Each row of a before or after table is a point. One or more steps were done to the points. Then noise was added and the rows were shuffled. The steps act on columns, c1 being the first. Name the steps. A step turns or swaps two columns, mirrors them in a line or flattens them onto one, adds a multiple of one to another, or multiplies or shifts one. Angles are multiples of 10 degrees, from the lower column toward the higher: turns from -170 to 170, lines from 10 to 170 but not 90. Use the fewest steps. Two steps may share a column if one is a turn and the other turns, adds or multiplies; they go together, in the order done. Otherwise the lowest column goes first.

Before:
[[  3.2   1.7]
 [  1.5   0.9]
 [  0.0   1.2]
 [-15.5   2.0]
 [  1.2   1.3]
 [ -1.6   3.9]
 [  2.0   2.9]
 [  2.2  -2.5]
 [ -6.5   2.5]
 [ -2.4  -8.8]
 [ -0.4   2.0]
 [ -3.6   1.2]
 [  2.1   2.6]
 [  0.2  -2.9]]
After (14 x 2):
[[ -5.2  -4.3]
 [ -0.1  -2.1]
 [ -2.4  -2.3]
 [ -4.7   7.8]
 [ -0.1  -3.7]
 [-14.1  -7.0]
 [  0.7  -1.2]
 [  2.2   0.2]
 [ -0.4   2.9]
 [  2.7  -1.3]
 [  1.0   3.7]
 [  2.5  -2.5]
 [  1.6  -0.9]
 [  3.5  -0.4]]
Steps: mirror c1 and c2 in the line at 10 degrees

Before (13 x 4):
[[-0.2 -1.5 -3.2  5.0]
 [ 3.1  4.0 -4.0  5.7]
 [ 5.6  7.7 -5.4  7.0]
 [ 4.4  7.3  5.2  1.2]
 [ 1.0 -2.0  1.0 -1.9]
 [ 0.8 -3.4 -0.6  1.7]
 [ 7.3  7.0  8.2 -6.2]
 [ 2.6 -3.8  1.9 -0.7]
 [-2.5 -7.3 -0.5 -2.0]
 [ 1.5  0.4 -3.5  3.3]
 [-4.4  3.0 -0.2 -3.3]
 [ 1.5  5.6 -1.1 -2.9]
 [ 2.3  6.7  7.2 -2.5]]
After:
[[-0.4  4.2 -2.3 -6.1]
 [-4.7  1.0  2.4  6.2]
 [-0.8  3.7  1.1 -0.4]
 [ 0.2 -4.4 -5.1 -0.3]
 [-0.7 -6.3  0.8  1.7]
 [ 7.5 -8.9  7.4 -0.1]
 [ 2.3  2.3  2.6 -2.9]
 [-3.1  4.2 -0.2  3.1]
 [ 1.1  0.8  1.7 -2.8]
 [ 7.5 -6.0  2.7  2.8]
 [ 5.6 -4.9  5.2  5.9]
 [-5.3 -1.6  5.7 10.0]
 [-3.3  1.8  1.1  2.7]]
Steps: swap c1 and c3; mirror c2 and c4 in the line at 70 degrees
